Every row gives one point. Each copy is the shape, with its points in the same order, stretched, turned, moved and blurred by noise. Some copies are also mirrored. Which?

Shape (6 x 3):
[[  2  68  55]
 [-19  38 -37]
 [ 12  25  -8]
 [-22 -28  30]
 [ 23 -63  31]
 [ 22  35   9]]
Copy 1, 6 rows:
[[  5  -1  95]
 [ 48  16  13]
 [ 13  21  26]
 [-13 -36   4]
 [-52   0 -17]
 [  6  35  48]]
Copy 1 is: mirrored
Copy 2, 6 rows:
[[ 25 -88 -21]
 [  4  12 -45]
 [ 31  -6  -7]
 [-17 -16  39]
 [ 21  -1  91]
 [ 38 -27  -6]]
Copy 2 is: mirrored

Shape (9 x 4):
[[ -6  60  37 -37]
 [-30  27   1  42]
 [  5  47   9  12]
 [ -5 -46 -62  44]
 [ -4   4 -26   9]
 [ 50 -46 -30  15]
 [ -4  27 -15   7]
 [-23  -1   7  11]
 [ 29 -30  -9  23]]
Copy 1 (9 x 4):
[[ 12  72  33  -9]
 [-39  13 -24  -5]
 [  0  48 -20   4]
 [ -9 -71 -52 -15]
 [  2  -3 -23 -19]
 [ 46 -52 -30  26]
 [  4  25 -15 -16]
 [-22  -2   0  -4]
 [ 18 -32 -26  23]]
Copy 1 is: only turned
Copy 2:
[[ -9  46  43 -61]
 [-21  23 -44 -25]
 [ 13  38   5 -34]
 [-13 -20 -47  58]
 [-15  22  -5  11]
 [ 29 -28   3  27]
 [ -1  35  -2  -1]
 [-29   8 -11  -9]
 [ 14 -23 -11   4]]
Copy 2 is: mirrored
Copy 3:
[[-43  35   0 -56]
 [-17  39  26  21]
 [ -1  41  13 -16]
 [ 22 -14 -27  94]
 [ -6  10 -12  31]
 [ 41 -43 -37  48]
 [ -2  31  -4  10]
 [-24  -1  14  19]
 [ 26 -29 -14  29]]
Copy 3 is: only turned
Copy 4:
[[ -4  41 -79 -43]
 [-27  31  28 -26]
 [ 12  40  -9 -35]
 [ 24 -35  95 -11]
 [ 17   0  24 -34]
 [ 71 -33  41  16]
 [ 12  17  11 -42]
 [-20   0   5 -17]
 [ 41 -15  26  16]]
Copy 4 is: mirrored

Shape (11 x 8):
[[ -4   3  34  -5   3 -69 -15  50]
 [-35  10 -39   6 -17 -33   1  25]
 [  0  -2 -14 -37 -27   1 -21   6]
 [ 38 -12 -38 -21 -13  -9 -21 -77]
 [-31  -8 -30 -11 -32 -22  52 -46]
 [  9   1   2   8   5 -10   5  50]
 [-22  -5  12   6 -10   1  18  57]
 [ -3   8  -9  26 -31  -9  -1  51]
 [  9 -52 -37  -6 -26 -10 -22 -12]
 [-38  13  71  22  26  -3 -22  -2]
 [ -4   9  46  16 -31 -22 -19  40]]
Copy 1, 11 rows:
[[-19  22 -21  -6  10 -75 -54  -6]
 [-33 -34 -52   5   5   0  -7 -41]
 [  3  -7 -40 -17 -27  17  -8  10]
 [ 24  45 -12  27 -30  48  47 -16]
 [-31   4 -23 -11 -31  19  82 -43]
 [-10 -31 -15  16   4 -38 -19  23]
 [-16 -54 -15 -16  -4 -37 -15  19]
 [-23 -46 -16  13 -22 -19 -36 -10]
 [ 42 -24 -32  16 -34   8   2 -35]
 [-14  10  45 -66  35 -20 -30  21]
 [-21  -2  14 -24 -24 -38 -59   1]]
Copy 1 is: only turned
Copy 2 (11 x 8):
[[ -8 -11  27  30 -28 -35 -78  41]
 [-60  10 -37  11 -38  -3 -26 -11]
 [  0   6   9  -5 -56   7  12  10]
 [ 21 -38  -1 -58 -57 -48  37 -38]
 [  0 -15 -74  23 -35 -28  35 -39]
 [-27   1  15   5  10  12 -29  39]
 [-34  17   7  34  10  30 -19  30]
 [-60  -5  12  10 -14  13  -7  28]
 [ -9 -33  15 -31 -34  11  -2 -39]
 [ 14  54  62  51  -1 -42 -30  -4]
 [-25   0  55  34 -18 -20 -25  33]]
Copy 2 is: mirrored
Copy 3, 11 rows:
[[  5   5 -46  -7  -2 -90  35  42]
 [ 17  17 -62  27  -9 -19   8 -13]
 [-25 -18 -33   0  29  -8 -25  -4]
 [ 32  -9   8 -28  95  19 -35 -49]
 [ 14  -8 -44 -37   8  42  32 -61]
 [ 23  -3 -44   8   0 -24   9  52]
 [-10 -11 -48   8 -39 -12  19  43]
 [ 16   9 -54  12 -35 -15 -23  33]
 [ 21 -51 -16  12  29 -12 -39 -32]
 [-32  43  29 -16  -2 -49  56  22]
 [-16  18 -31 -20 -34 -50  -4  37]]
Copy 3 is: only turned
Copy 4 (11 x 8):
[[ -5  16  21  25  -4  44  11  84]
 [-34   7 -36  28 -14   8  -3  19]
 [ 16  15 -10  15  -2  49 -37  -6]
 [ 43  67   0   9 -23  29  13 -56]
 [-42  15 -24   2 -51  45  32 -31]
 [  1 -10  10 -12  11  10 -15  38]
 [-21 -43   2  -9   1   5 -25  35]
 [ -8 -28 -13  -6 -15  -6 -38  42]
 [ 48  -3   1  42 -18  10 -13 -27]
 [-54  34  75  18 -11  12 -23  46]
 [  1   3  40   1 -24  14 -38  66]]
Copy 4 is: mirrored

Shape (14 x 11):
[[  3 -12  37  -1 -11  -9 -14   6 -22   9 -11]
 [ -3  24  -1  12   5  27 -52   5 -20  -5 -16]
 [ 14   5  -5  -1  14 -14 -16 -40 -19  -2  -5]
 [ 20 -95   0  12  -6 -22   7  21  -9  -3   7]
 [ 12   6  -7 -20 -17   4 -11  16  -7   0 -14]
 [ -9 -28  -2  -9   9 -12   1  -4  12  -7 -24]
 [ -6  19  20   2  -4  11  11  19  -3 -10 -11]
 [ -4  20  11  -4 -19 -25   1   4  66  -7 -18]
 [  0   1  53 -24 -11  -2   1  12  -8   8  -7]
 [ 27  18  -9   7 -14  11  -7   8  -2 -22 -22]
 [  5  11 -10   2 -13  17   7 -14  22   2   1]
 [-11  -4  -6  -3 -12 -16  17  -4 -21  -9  22]
 [ 19  26 -10   5   3 -12   1  -3   0  24 -16]
 [  2  25   6 -18  18   0  20   8 -10 -12  54]]
Copy 1:
[[ 14   3   0  24 -19   4 -25 -10 -20   0  -7]
 [  7 -11  -8  18 -24 -31   3  30  10  23 -18]
 [ 15  19   0  12   0  13 -22   9  35  27  11]
 [ 40 -11 -49  25  29   2 -23 -52 -37 -29 -39]
 [ 12  -7 -24   2   6   5   7  33  -7   4 -10]
 [ 21 -17  -2   5  29   5 -11   0  -1  20 -13]
 [  2 -12  19  12  -3   1  24   9 -10  11  -2]
 [ 17 -26  24 -55  11  -2  14  18  18  10   2]
 [ 16  -5  23  22  -8   9 -18   5 -28  -4  15]
 [ 27   2  -7  -4  -6   7  28  26  16  14 -21]
 [ 13 -11  -5 -17   5   3  26  17  23  20  23]
 [-18  -8  -9  18  -1  27  -2   1  16  -9   6]
 [ -5  31  -2 -19   5  -3  14  12   4  28   7]
 [-16   1  16  24  16  -5   5  13  20 -26  40]]
Copy 1 is: only turned
Copy 2:
[[ -7  -3 -32  15 -19 -25  -5  38   2   2 -27]
 [-14  -2  14  22  46 -58  -8  24  16  13 -42]
 [-19 -23 -10 -17  -9 -53   6   0 -24  -6 -25]
 [  8   2  -5 -26 -79  -4 -21  55  -4 -13  60]
 [-12 -11  10   4   3  -6  13  18  20 -13 -18]
 [ -2 -31  -3  13 -23 -27   5   7   5 -26  18]
 [ 11  23 -16  22   5 -14   3   6  18 -19 -36]
 [  9 -37  15  47 -23   6   6 -43  25 -20 -13]
 [  0   2 -36  33 -18  -7  21  24   5  -3 -29]
 [  9   2  18   3  -7 -28   0  10  23 -21 -42]
 [ 17 -14  12 -11  19  -6  11 -13  -4 -12 -14]
 [-13  11 -14 -14   2   3 -15   2 -23 -23 -12]
 [  0  -9 -13 -23   2 -21   8 -16  21  -2 -26]
 [ -5  57 -10  -7  10   8  14 -28 -28  -6  -7]]
Copy 2 is: only turned

Shape, 17 rows:
[[-16   0  -8 -26  28 -21   8   9  25  36  14 -19]
 [-13  11  16 -20   2   4  12  13 -25  -9 -22   9]
 [-22  24 -89 -14  20  14  47  21 -31  -6 -24 -15]
 [ 76 -11 -15 -26  11 -14 -21   1  10  23 -15 -18]
 [ -7  -2 -18 -10  23 -31  21  -2 -27   7  -5 -18]
 [-15  13  20   6 -12   8  59 -12  16  -4 -12   0]
 [-11  -3  14   0 -22 -32 -13   0  13  14 -24 -14]
 [-17  19  13  18   9  14 -18   6  19   6  -3  44]
 [ 42  19  15 -21  24 -11 -13  -4  -3  34 -17  -2]
 [ 68  27  -3 -14  27 -30 -17   2  25  19  -8  33]
 [ -1  -4 -28 -17  18 -14 -18  28  14  40  -5 -11]
 [ -8  17 -17 -22   3 -17 -23  22   0 -13 -11  23]
 [-23  24   0 -13  35   5  -5  31  -2 -11  49 -15]
 [-13   8  17   3  22 -13 -26 -38  24  -7  52  -1]
 [ -8  32 -18  15  14  -7   4  10  13   7   0 -20]
 [-12 -23  12  -2  30 -23  -1  29   7   6 -21  -7]
 [ 21  11  -5 -14  13 -15  -2   4 -53   2  95  -8]]
Copy 1, 17 rows:
[[ 13 -13 -66  -8  46  -3   2  -3   5  -3  34   4]
 [ -1   7   6 -12 -16 -32  45 -14  -2 -31   1  -5]
 [ 17  49 -47 -45 -21  41  75 -22   2 -25 -10   4]
 [ 70   4  -7  46  52  25   6   2  17  -8  22  -1]
 [ -6  24 -33   1  12  10  31 -12 -16 -12  38  13]
 [-42 -25 -10   1  -3  -5  20 -26  13 -44 -13 -11]
 [ 18   1 -26  26  21 -32 -26  -6 -14 -28  -3 -33]
 [  6  -5  -6  -2 -15 -38 -12   7  16  15 -31  35]
 [ 49   5 -10  20  32   0  11 -35   8  -6  30  28]
 [ 65  22 -15  54  33  18 -16   3  43 -19  13  67]
 [ 51  -3 -60  -1  36  -7   6   1 -11  -1  14   2]
 [ 30  34 -16  -2  -4 -21   4  33  16 -22  -8  17]
 [-26  11 -26 -63  44  -6  16  35  -9   4  20  39]
 [-33   7 -14  -5  22  -4 -56  39  16  38  28  28]
 [ -1  21 -36 -17  40   5  -6 -10  -9  -4  -9  10]
 [ -1   4 -44  11  36 -36  32  10 -10  -3   2  -3]
 [-17   0  19 -31  26  49   2  28 -36  -6  71  77]]
Copy 1 is: mirrored
Copy 2 (17 x 12):
[[-14  57 -16 -15   2  27   4  22  -1  30 -10  19]
 [-21   9  -4  24 -13 -24 -22 -15 -20  -1 -16   5]
 [ 45  22  -4  61  24 -30  -3 -50 -48  32  29  -1]
 [-11  14 -13  -7  11 -40  23  16  29  73   7  -1]
 [  6  31  -5  -5  -5 -20  -5  -9 -40  22   6 -20]
 [  4  34  -1  42 -19  -8  -6 -10 -21 -16 -59 -25]
 [ -5   7 -39 -25  14   2  -5  21  -6   5 -21 -11]
 [  6  12  11  -6  19  -8 -12   9  17 -23 -18  36]
 [-16  34 -13 -17 -13 -38  -9  17  13  50 -21  31]
 [ -4  24  -3 -12  -7 -43  30  46  26  39  -2  41]
 [ -7  29 -15 -15  34   8   3  19   7  44   9  28]
 [ -2  -5 -16   2  11 -10   4  10   0   0  25  30]
 [  6  23  16   5 -19  28 -27   5   9  14  24  22]
 [ 24  30   3 -55 -21  25   2   7  24 -11   8   0]
 [ 36  24 -18   1   8  -4 -17  11  -1  21   0  10]
 [-32  35  -3   0  24  -9 -15  25  -6   6   1  -6]
 [ 18  -9  52 -25 -50  11   2 -15 -18  39  20 -10]]
Copy 2 is: mirrored
